Each row is a point. The ring and each string are closed loops that go straight from each point to the next, and from the last back to the first. Before rounding, they use only three directions, however many columns there are. Count how often each string passes through the ring. Passing back the other way cancels.
(in the rows, 128 means zero)

Ring (9 x 3):
[[161 102 115]
 [139 107 122]
 [ 93 107 123]
 [ 75 105 110]
 [ 84 104  89]
 [112  98  72]
 [142  85  73]
 [155  80  81]
 [171  87 100]]
String (18 x 3):
[[105  92 104]
 [108 117 103]
 [ 92 124 122]
 [ 80 105 140]
 [ 89  89 130]
 [ 86  98 139]
 [100  90 116]
 [112 108 108]
 [ 80 129 112]
 [ 81 121  98]
 [ 64 119  82]
 [ 69  79  99]
 [105  86 101]
 [123 108  73]
 [124 120  50]
 [103 114  56]
 [ 68  86  91]
 [ 93  92 101]]
Times through: 3

Ring (6 x 4):
[[ 81 102 167 135]
 [ 59 123 133 126]
 [ 83 134  92 112]
 [157 141  82 104]
 [190 115 118 114]
 [152  85 158 129]]
String (28 x 4):
[[170 132  55  96]
 [207 177  79  98]
 [179 155 111 110]
 [168 150 125 116]
 [202 148 125 114]
 [234 110 119 112]
 [182  80 119 117]
 [135  89 119 119]
 [151 116 143 123]
 [162 117 166 129]
 [140 118 155 127]
 [123  92 133 123]
 [108  55 152 132]
 [ 92  83 197 144]
 [ 84 119 201 144]
 [ 50  98 193 145]
 [ 49  73 151 134]
 [ 86  96 130 124]
 [108 122 132 122]
 [ 82 145 140 125]
 [101 115 121 120]
 [103 148 129 120]
 [ 63 155  96 113]
 [ 65 140  66 105]
 [ 89 107  61 104]
 [120 111 111 116]
 [126 123 118 117]
 [132 103  76 106]]
Times through: 1

Ring (10 x 8):
[[146 149 148 149 159 129 113 138]
 [145 157 157 143 175 166  86 172]
 [145 159 155 137 181 185  76 191]
 [146 154 139 130 177 190  83 197]
 [135 143 120 121 163 167 116 171]
 [115 136 114 114 154 139 147 138]
 [ 89 129 115 109 143  95 188  86]
 [ 91 127 118 118 136  71 199  64]
 [108 129 122 130 133  68 188  67]
 [134 137 132 145 139  87 156  94]]
String (17 x 8):
[[ 42 128 130  93 150  73 218  49]
 [ 87 139 137 114 158 112 164 101]
 [117 134 121 126 145 106 162 106]
 [109 121  98 119 126  74 200  73]
 [108 124  98 114 133  93 189  90]
 [138 136 114 131 145 125 142 132]
 [156 134  98 130 144 148 129 160]
 [157 144 112 126 163 186  97 197]
 [136 153 136 121 181 199  85 202]
 [112 151 146 119 176 164 113 161]
 [142 146 131 132 162 157 111 163]
 [178 148 119 141 163 189  78 207]
 [176 147 111 134 164 200  78 217]
 [154 139 108 131 151 156 119 167]
 [135 136 111 126 148 133 141 138]
 [126 126  97 121 134 108 171 111]
 [ 54 123 112  93 141  73 223  54]]
Times through: 2

Ring (10 x 11):
[[148 135 126 106 135 182 135 124 131 141 134]
 [145 135  84 102 128 136 149 129 152 145 122]
 [134 125  57 100 124  89 155 135 160 144 113]
 [128 115  49 114 122  65 152 141 158 136 110]
 [128 108  63 140 123  73 141 144 148 123 112]
 [129 104  89 156 126  96 129 144 134 114 119]
 [126 101 114 150 131 118 122 140 120 113 126]
 [122 102 138 122 136 141 121 133 108 121 134]
 [128 112 147 103 139 167 125 126 109 132 138]
 [138 124 143 102 138 182 129 124 117 137 138]]
String (25 x 11):
[[117 102 112 101 133 112 134 134 121 131 127]
 [106  91 141  87 139 124 126 131 101 129 135]
 [125 110 122 107 135 136 131 131 120 131 131]
 [148 126 130 145 134 175 123 131 125 123 133]
 [157 135 148 145 137 209 119 126 121 125 139]
 [147 127 115 137 132 160 129 131 133 127 129]
 [131 123 109  77 134 141 145 125 133 147 129]
 [144 137 103  82 133 157 148 123 144 151 128]
 [129 119  92  91 130 117 146 130 140 142 123]
 [141 125  99 121 130 137 138 132 140 133 125]
 [155 136 101 142 129 160 134 132 145 130 126]
 [130 118  92 100 130 115 143 132 139 138 123]
 [135 131  78  68 129 119 158 126 153 155 121]
 [154 149  97  84 131 169 152 121 153 155 128]
 [167 149 124 139 133 206 131 125 140 134 134]
 [143 127 115 122 132 157 133 130 133 132 129]
 [130 119 122  92 135 149 136 127 125 139 132]
 [116 108 151  60 142 160 133 121 105 144 140]
 [128 110 168 105 142 187 118 124  98 128 144]
 [145 120 140 151 135 178 118 132 117 118 135]
 [124 107 115 111 133 125 132 133 122 129 128]
 [105  89 129 101 136 109 126 135 105 125 131]
 [113  89 142 133 136 126 115 137 100 113 133]
 [138 110 135 163 134 157 114 137 114 111 132]
 [141 119 117 145 131 149 126 135 128 121 128]]
Times through: 3
String (26 x 11):
[[121 100  50 146 120  46 142 149 151 119 107]
 [110  94  67 114 125  50 143 144 139 126 113]
 [128 110  95 124 129 108 135 137 134 127 122]
 [144 117 109 169 129 140 122 139 131 113 125]
 [140 108 122 185 130 141 113 142 120 103 127]
 [137 113 117 148 131 140 124 136 125 118 128]
 [134 116 107 127 131 132 132 134 131 127 126]
 [137 110 149 156 136 172 112 134 108 112 137]
 [118  98 157 112 140 156 117 130  97 122 139]
 [ 99  91 141  59 140 121 133 127 100 139 136]
 [126 111 124 102 135 141 132 130 120 133 131]
 [148 127 132 141 134 178 124 130 125 125 134]
 [147 130 157 114 140 208 123 122 114 134 142]
 [141 131 153  82 141 202 132 118 116 145 142]
 [167 150 151 128 138 237 125 119 127 137 142]
 [161 140 123 150 132 191 127 129 136 127 132]
 [136 123 102 106 131 136 140 130 137 137 126]
 [130 127  83  61 131 118 157 125 148 156 123]
 [124 119  79  73 129 100 154 130 146 149 120]
 [138 122  97 122 129 130 138 133 139 132 124]
 [155 136  83 143 126 140 140 134 154 131 120]
 [138 129  38 106 120  75 161 137 171 144 108]
 [145 127  77 140 125 118 140 137 152 129 118]
 [123 111  75 102 127  87 147 136 144 136 117]
 [106  98  31  84 120  15 161 143 158 141 104]
 [111  97  23 120 117   7 155 150 162 129 100]]
Times through: 1

Ring (8 x 14):
[[120  84  91 139 192 143 144 156  79 117 102 105 156  73]
 [115 144  74 123 207 132 173 189  84 108  92 115 170  72]
 [115 188  99 110 171 124 165 182 116 119  99 133 159 102]
 [111 196 134 101 125 125 142 160 132 137 115 140 138 133]
 [114 171 172 104  80 130 105 122 148 155 132 142 113 159]
 [137 109 180 139  77 137  70  81 170 154 134 141 102 157]
 [146  75 161 157 106 140  71  80 162 143 126 132 111 136]
 [134  63 119 153 160 144 109 118 111 127 112 113 137  95]]
String (25 x 14):
[[121 154 110 122 161 129 145 160 120 123 105 129 149 105]
 [126 183 105 121 164 122 151 168 138 119  99 139 154 109]
 [113 243 109  95 153 114 170 191 141 123 100 149 157 123]
 [ 95 214 131  83 125 125 158 179 109 139 116 135 142 131]
 [105 168 133 102 128 132 140 157 110 139 118 129 136 125]
 [128 154 126 127 141 128 127 142 142 129 110 137 139 121]
 [122 214 118 109 144 117 150 169 151 125 104 148 148 127]
 [110 237 101  94 163 115 177 198 128 120  98 144 161 114]
 [105 200  94  99 175 124 177 196 100 119  99 129 163  99]
 [ 99 160 104 101 166 134 164 182  79 127 108 116 154  97]
 [116 136 115 121 156 134 140 155 106 128 110 122 145 104]
 [128 127  73 139 211 131 162 175 101 105  89 118 169  70]
 [113  89  48 136 245 142 182 196  44  98  85  93 182  37]
 [108  72  81 131 205 148 157 170  45 116 102  92 162  59]
 [110 102 119 122 154 143 133 147  83 132 115 110 140  98]
 [128 106 121 138 152 137 120 132 120 128 111 122 139 105]
 [150  71 112 167 169 138 105 113 140 119 104 124 140  95]
 [141  20 110 170 177 151 102 108 101 121 109 103 139  79]
 [121  53 115 144 165 150 119 129  81 128 114 102 139  86]
 [121 102 120 133 154 140 125 138 104 129 113 117 140 101]
 [137  97 105 150 175 136 126 136 122 118 103 122 148  92]
 [126  84  70 146 219 140 156 168  77 105  92 104 168  57]
 [106 110  53 124 237 140 188 203  42 101  87  96 181  44]
 [ 98 146  62 108 220 135 194 211  48 107  91 103 178  58]
 [105 155  97 109 176 133 164 182  84 122 103 117 158  91]]
Times through: 5

Ring (9 x 14):
[[136 139  54 179  98 109  88 195 158 147 170  98 172 147]
 [117 144  42 163 120 103 115 187 157 122 156 104 161 157]
 [105 137  64 126 138  92 150 150 147 116 128 110 124 148]
 [102 129  90 100 146  85 168 119 139 121 112 113  97 135]
 [114 117 128  79 152  74 172  86 135 126 113 121  78 122]
 [143 112 153  87 150  68 142  81 146 126 149 132  98 123]
 [157 114 149 108 139  73 116  98 154 131 171 132 121 126]
 [159 121 118 145 113  90  89 141 157 149 181 117 149 131]
 [149 130  82 170  97 104  82 175 157 157 176 103 164 137]]
String (25 x 14):
[[129 126  94 136 112  97 121 145 144 154 140 103 125 128]
 [154 138  74 173 118  95  77 181 171 121 202 119 186 157]
 [150 145  42 203  97 111  61 218 172 136 202 104 205 161]
 [132 145  31 198  89 118  78 219 161 149 174  92 187 154]
 [112 128  72 145  93 111 128 162 134 175 115  84 117 122]
 [127 133  77 143 121  96 119 158 152 133 152 109 141 142]
 [129 147  47 162 138  93 106 184 170  95 182 121 179 171]
 [117 155  26 164 149  93 116 195 173  76 180 123 184 183]
 [ 90 140  44 136 121 105 155 167 138 136 106  93 118 142]
 [ 89 140  50 121 141  95 167 152 141 114 109 104 113 148]
 [ 89 126  80 107 116 101 173 130 122 161  79  88  78 117]
 [118 128  95 114 139  86 146 127 146 124 134 115 114 137]
 [123 131 106  95 175  67 156 107 158  79 154 140 120 154]
 [109 120 133  58 182  61 191  68 141  91 116 138  74 134]
 [102 111 133  70 135  82 186  78 119 157  79 105  50 103]
 [115 117 114 104 118  92 153 112 129 164 105 100  84 112]
 [129 119 122 105 136  81 142 108 143 136 136 118 104 125]
 [162 115 169  80 182  49 133  67 166  82 189 161 120 142]
 [174 110 184  80 179  47 122  60 167  88 200 164 122 137]
 [133 108 143 101 112  88 139  97 129 177 117 103  83 101]
 [122 120 106 121 108  97 136 129 134 167 119  98 102 115]
 [164 125 123 133 144  74  95 128 170 107 202 139 159 148]
 [187 124 132 151 136  74  64 137 180 110 234 144 184 151]
 [164 121 114 159  97  97  76 153 156 165 184 109 156 127]
 [140 122  96 157  82 109  96 160 141 187 145  89 134 116]]
Times through: 5

Ring (7 x 14):
[[118 149 117 123 141 129 143 121 132 110 128 137 140  97]
 [124 153 107 127 116 161 121  97 167  73 120 165 134 157]
 [133 136 106 141 107 166 116  90 173  80 117 173 138 194]
 [133 102 121 160 117 148 138  97 148 137 121 148 152 189]
 [133  89 133 159 149 100 162 131  97 192 131 113 161 116]
 [135 105 131 141 175  62 168 161  64 200 137  98 160  39]
 [124 133 125 125 167  85 159 150  88 157 135 111 149  41]]
String (25 x 14):
[[124 129 122 135 143 120 148 124 122 136 128 130 147 105]
 [113 131 128 131 152 115 160 129 113 147 132 117 148  80]
 [114 139 129 120 174  83 168 154  84 161 137 101 149  19]
 [130 143 119 115 178  66 155 166  73 154 136 109 147   7]
 [135 135 115 126 159  90 144 146  98 139 131 127 146  62]
 [120 130 124 133 147 117 152 126 118 139 130 126 147  94]
 [110 144 124 125 145 128 153 122 127 124 130 126 143  89]
 [108 159 117 118 134 147 142 110 149  92 126 142 136 106]
 [123 165 105 116 128 147 124 110 155  71 123 159 132 120]
 [122 168 100 120 108 176 112  89 184  44 117 178 128 169]
 [137 152 100 127 120 147 113 107 158  72 119 171 134 151]
 [132 132 112 138 126 139 129 109 144 108 123 153 142 147]
 [125 124 117 147 113 162 132  91 163 108 120 156 144 184]
 [130 120 111 155  94 185 119  73 187  88 115 175 142 235]
 [140 118 107 154 100 169 115  84 174  94 115 175 143 223]
 [140 120 111 147 121 140 126 106 146 114 121 157 145 169]
 [124 117 122 148 125 144 143 104 143 131 124 142 148 158]
 [122 114 121 155 106 172 135  82 170 114 119 156 147 208]
 [141 132 101 147  95 179 105  79 187  69 113 187 137 229]
 [141 141 100 136 111 157 110  97 167  74 117 177 136 182]
 [131 130 115 138 132 131 135 115 136 118 124 146 144 134]
 [119 136 116 138 117 162 134  94 162  99 122 154 141 167]
 [111 163 109 123 109 182 124  85 184  57 119 168 131 168]
 [112 169 110 113 128 154 131 106 159  70 124 154 131 116]
 [130 147 112 121 150 108 138 135 116 116 129 137 141  78]]
Times through: 5

Ring (6 x 14):
[[102 113 138 112 120 161 136 129 145 145 126 124 133 147]
 [ 92  89 145 137  88 164 110  98 165 164  95 150 158 151]
 [103 105 150 146  95 144 104 118 148 156  87 168 151 130]
 [113 120 145 134 120 130 121 151 125 135  99 163 136 117]
 [127 144 132 102 166 120 158 201  95 103 133 135 109 109]
 [126 154 130  88 171 133 168 196  97 106 154 111  98 119]]
String (23 x 14):
[[ 89  72 127 109 115 170 142 121 161 143 111 126 158 165]
 [ 96 105 144 123 100 169 121 104 159 160 116 131 143 153]
 [108 131 149 124 110 155 120 121 142 154 122 134 126 136]
 [106 118 142 121 116 152 128 132 140 145 116 138 134 137]
 [109 137 151 124 109 156 119 120 141 156 125 132 123 135]
 [ 89  82 135 117 102 174 130 105 166 156 112 128 155 164]
 [ 97  89 128 106 125 162 146 135 148 136 119 124 146 155]
 [106 114 127  92 144 159 160 153 133 127 141 107 125 149]
 [121 156 135  89 158 148 161 171 111 121 160 101  97 130]
 [125 167 142 100 152 140 150 171 107 125 153 114  94 119]
 [134 169 128  79 188 125 179 217  82  94 165 105  85 111]
 [124 127 118  86 184 121 180 219  91  87 138 125 114 117]
 [133 145 120  86 194 110 182 236  76  79 143 127 102 104]
 [133 161 134 100 173 116 160 209  85 100 141 132  97 102]
 [130 132 120  93 188 106 176 234  79  79 128 140 113 102]
 [121 126 127 103 163 122 159 198 101 102 123 139 121 115]
 [119 133 135 109 147 132 147 175 112 119 126 136 119 120]
 [119 138 137 109 145 135 145 171 113 122 130 133 116 121]
 [120 145 140 109 144 137 144 167 114 125 134 129 111 121]
 [128 171 142  98 157 136 152 178 102 121 155 113  91 116]
 [118 149 144 113 134 143 136 153 120 135 135 128 110 124]
 [118 153 139  97 145 152 151 156 120 132 154 106 102 133]
 [100 100 128  99 133 163 153 141 143 133 131 114 137 155]]
Times through: 1
String (32 x 14):
[[134 163 123  74 196 123 187 226  79  86 166 103  86 112]
 [130 171 135  88 172 133 166 195  93 109 163 106  87 115]
 [128 164 130  80 178 136 175 198  94 104 167  99  88 121]
 [123 145 120  71 184 141 187 203  98  97 167  93  97 131]
 [114 125 123  85 164 147 172 181 115 110 148 106 115 138]
 [111 122 132 102 143 148 152 159 125 125 133 122 124 136]
 [113 136 141 110 132 149 139 147 127 136 133 125 118 132]
 [106 114 135 109 130 153 143 145 135 134 125 127 131 141]
 [ 97  92 130 108 123 162 144 133 148 138 119 126 145 154]
 [ 88  71 129 113 109 171 138 115 164 147 108 129 161 166]
 [ 91  77 133 120 106 165 130 115 161 149 103 138 160 158]
 [103 107 140 122 114 153 128 129 144 145 111 140 141 141]
 [111 138 151 126 112 151 119 126 137 152 122 137 122 131]
 [ 97 110 153 140  84 164 102  92 163 172 102 148 146 145]
 [ 77  51 146 155  59 173  90  66 192 181  65 171 189 164]
 [ 79  49 143 154  66 166  94  78 185 173  61 176 190 159]
 [ 84  57 144 153  73 159  97  89 176 167  64 177 184 152]
 [ 89  76 154 163  64 157  83  81 175 177  64 182 176 144]
 [107 125 156 145  93 147 100 111 146 163  99 160 138 128]
 [113 136 149 128 116 143 120 136 131 146 117 144 124 124]
 [112 131 149 130 115 141 119 137 132 145 112 149 128 124]
 [116 144 155 136 111 138 111 135 128 149 111 154 122 117]
 [115 124 149 143 114 126 111 148 125 139  91 173 137 111]
 [117 119 142 135 129 119 124 168 116 125  93 172 137 108]
 [123 147 147 126 134 126 128 166 111 129 117 152 116 108]
 [122 151 147 120 134 133 131 160 114 132 126 141 112 114]
 [118 138 141 116 138 134 137 164 116 127 123 140 118 119]
 [127 161 144 113 147 128 140 175 104 123 135 135 102 109]
 [134 156 129  95 182 112 169 222  80  91 141 131  98 100]
 [134 141 115  79 205 107 191 249  71  69 144 125 102 103]
 [126 133 121  88 182 121 176 216  91  90 139 125 110 115]
 [132 142 112  70 208 115 199 245  74  70 156 110  98 111]]
Times through: 1

Ring (10 x 14):
[[147 111 148 148 137 110 173 145 128 103 126 144 140 102]
 [109 117 113 147 138 159 157 118 111 105 153 127 111 123]
 [ 76 128  88 141 139 195 135  99  95 110 177 111  94 145]
 [ 59 144  81 133 140 207 113  98  86 116 191 101  97 161]
 [ 63 151  89 129 141 196 107 106  87 118 190 101 108 163]
 [ 97 151 130 123 139 144 112 134 104 124 167 116 144 149]
 [126 143 160 122 138 107 125 151 118 125 146 131 166 133]
 [168 124 195 128 135  59 154 172 139 121 113 154 187 104]
 [178 117 198 133 135  53 166 175 144 116 106 159 186  95]
 [173 111 179 143 136  71 177 166 140 107 109 156 167  91]]
String (23 x 14):
[[105 159 128 127 142 137 116 146 104 116 164 115 149 143]
 [121 133 144 131 138 124 136 140 116 118 148 130 147 129]
 [144 119 191 118 132  82 136 148 132 135 127 149 177 122]
 [174 125 216 118 133  41 144 177 144 132 109 159 205 108]
 [192 122 225 124 134  23 158 190 151 125  97 165 212  95]
 [170 108 203 128 132  59 160 162 144 126 108 161 183 101]
 [149 115 173 133 135  90 155 150 132 119 124 148 162 110]
 [184  97 208 134 131  48 177 166 151 120  97 169 183  88]
 [197 117 188 150 139  45 191 190 148  96  95 161 181  75]
 [153 128 149 147 140  99 168 162 127  99 127 140 152 102]
 [130 116 151 135 135 119 151 135 123 117 138 139 143 119]
 [138 100 157 139 133 115 165 129 129 117 129 148 139 110]
 [125 106 122 152 137 144 173 124 119 100 140 136 114 109]
 [114  98 136 139 133 147 158 108 119 118 144 139 117 122]
 [112 128 126 138 138 144 143 129 111 112 153 127 129 128]
 [ 71 146  66 148 144 207 134 108  87  97 185 100  88 146]
 [ 59 145  64 143 143 218 124  98  83 104 193  97  84 155]
 [ 86 144  96 139 142 177 128 119  96 108 174 110 112 144]
 [ 80 128 111 130 136 178 123 102 100 123 173 117 112 150]
 [ 29 157  60 126 142 237  89  83  72 122 214  86  85 183]
 [ 46 173  67 128 145 215  91 108  75 115 207  85 103 176]
 [ 49 178  79 122 145 203  83 115  77 120 205  87 115 178]
 [ 72 175 106 119 143 170  89 130  88 123 189  98 137 168]]
Times through: 2
